Rows are points. The points of each table are mixes of a few directions, plus a little noise. Count the directions of each table, and those that both share. Where both have some left over, give the other angles between the two spaces (their principal angles), to ten degrees, smallest first.

First:
[[-16  -6]
 [-60 -22]
 [ 22   8]
 [ 26  10]
 [ 29  10]]
Second:
[[ 20   7]
 [-58 -22]
 [ 16   6]
 [ 23  10]]
Directions: first 1, second 1, shared 1

First (7 x 3):
[[  0   6  23]
 [-13 -31  11]
 [  3   9  38]
 [-19 -57 -52]
 [ -6 -21 -31]
 [ 14  38  11]
 [ 21  51   1]]
Second (6 x 3):
[[ 20  48 -11]
 [ 23  60 -26]
 [-14 -34   1]
 [-15 -35  25]
 [ -6 -18 -27]
 [ -9 -21  36]]
Directions: first 2, second 2, shared 2

First (9 x 6):
[[-20   8 -11 -14 -37 -28]
 [ 38 -45  20  26  21  24]
 [-48  14 -41  10 -26 -51]
 [ 21 -26  -2  -6 -11  10]
 [  7  11  -3  -4  37  27]
 [-22  20  19  31   2 -26]
 [ 37  -6  20 -33  10  44]
 [ 24  -2  25  -9  16  29]
 [-37  23 -30  -1  -9 -28]]
Second, 7 rows:
[[ -7  60   5   0  30  16]
 [ -3  56  -4   1  15  14]
 [-17 -33  15 -33 -57 -37]
 [ 36 -26  -9  33 -28   3]
 [  5 -42  -5   3  -1  -5]
 [-12  10  27   1  42  12]
 [  0 -25 -26  -6   0  -2]]
Directions: first 4, second 4, shared 3; angles 90

First (9 x 9):
[[ 28  35  -1  13 -13  17  -5  35  47]
 [ 10 -20  -7 -24 -12 -25  17 -38  26]
 [-14 -14   7  23 -27  21  34 -21 -27]
 [  5 -18  -7  -9  11 -12 -38  -1   6]
 [-21  14 -23 -35  27   9  21  33 -11]
 [-15 -25 -11 -21  25 -17 -27  -6 -25]
 [ -6   5  -2 -13   0  -2  27  -5  -2]
 [ 10   4  20  42 -15  13 -27   3  -7]
 [  6  18  21  18   2  -5  -3   0  -8]]
Second (8 x 9):
[[ 34   8 -11  17  -2 -14   1  14  36]
 [-60  10  12 -24  11  27  10 -50 -40]
 [-11   4  28   2   2 -17  39 -16 -35]
 [ 35 -34 -22  -4  -4 -27 -20  18  28]
 [  2  12 -11   5   0  19 -18  10  18]
 [-13   9  17   5  -2  13   5  13 -24]
 [-12  -2   6  -4   0   9  -3   4 -16]
 [ 24  -9 -20   2  -1 -10 -13   7  31]]
Directions: first 5, second 4, shared 2; angles 30, 80

First, 8 rows:
[[ -7  -7   0  -8 -16   1  -2  -1  -4 -24 -16  -7]
 [ 22  30 -28  11 -23 -47   9  -3  10 -28   0  27]
 [  0  -8  -8 -10 -17   8  -5  -6  -3 -23 -28  -2]
 [-31  -8  33   9  18 -12  10  13 -12  19  50 -23]
 [ 16  18  -6  17  25  -9   3   5  13  37  29  17]
 [ 14 -15  -6 -12  13  53 -14 -10   5  22 -35   1]
 [-23 -14  11 -12 -24  -5   1   0 -15 -39 -13 -20]
 [  9   4   2   7  24  12  -2   2   7  34  15   6]]
Second (9 x 12):
[[  8  15   0  -1   4 -43  16   1   6 -25  17   4]
 [-12 -10  12  -8   1   4   2   0  -6  -9   1 -14]
 [ 19  20 -18   9  -5 -26   5  -1  10  -5   6  20]
 [ -1  -9   7   7  25  42 -11   3   1  53   7  -3]
 [ 21  17 -12  -2   2 -31  10  -5  12 -23  -1  13]
 [ -5 -20  15   0  33  59 -12   1  -2  60   3 -10]
 [ 11  27 -22  16 -24 -44   7   4   5 -16  11  23]
 [-27 -17  10  -3 -25  11  -5   3 -18 -14 -10 -17]
 [-13 -24   8 -21 -11  32  -8  -8  -9 -21 -37 -19]]
Directions: first 3, second 4, shared 3

First:
[[ 22   4  -4 -52  27   6  17  -8  16   5  30  34  22  -3]
 [ 34 -27 -45 -14  23  16   3 -23  11   3 -40  -6  -7 -24]
 [ 24   2 -30  14  25  14   5 -14   8 -10 -21  -8 -23   7]
 [-17  -5   7  -9 -17  -4   6  14  -2   3   8  21  14  -4]
 [ 15  -4  18 -22  -5 -12 -22 -15 -10  10  15 -38  17 -23]
 [-30  12  24  33 -13  -7  -3  14  -6  -2   1   0 -12  22]
 [ -4  21  13  18 -33 -10 -13  16 -24 -16  28 -32   5  -2]
 [-18   1  35 -16  28  -5   5  -9  19  22   8  30   3  22]
 [-33 -12   8  39 -35  -8 -11  15 -14   1 -28 -15  -9  -3]
 [  7   8 -25  11   0  11  14   9   1 -17  -1  13 -10   8]]
Second (10 x 14):
[[ -2   3  -4 -13 -18  -1   6  15  -6  -7  19  12  16  -7]
 [ -7 -19   9  12 -16 -10 -21  -8 -10  11 -24 -34  -2 -19]
 [-13  12  -5  16 -28   0   7  25 -13 -18  14   6   2   4]
 [ 22  26  27  22  60  -1 -13 -38  15   6   2 -35 -36  40]
 [  9  13 -27   5 -36   3   5  25 -18 -26  20  -6   9 -15]
 [-21 -30   5  -6   7  -1   3  -8  14  24 -37  24   0  -4]
 [ -8  21  14   9  -2  -3   2  10  -4  -8  23   4  -2  17]
 [ -7 -33 -15 -25  -2   4   9  -1  11  15 -27  29  14 -22]
 [ 32   1 -14  -2  59  13   1 -36  23   6 -21  -8 -27  15]
 [ -4   7   8 -19 -22  -5   3  16 -10  -4  32   8  22  -9]]
Directions: first 5, second 5, shared 5
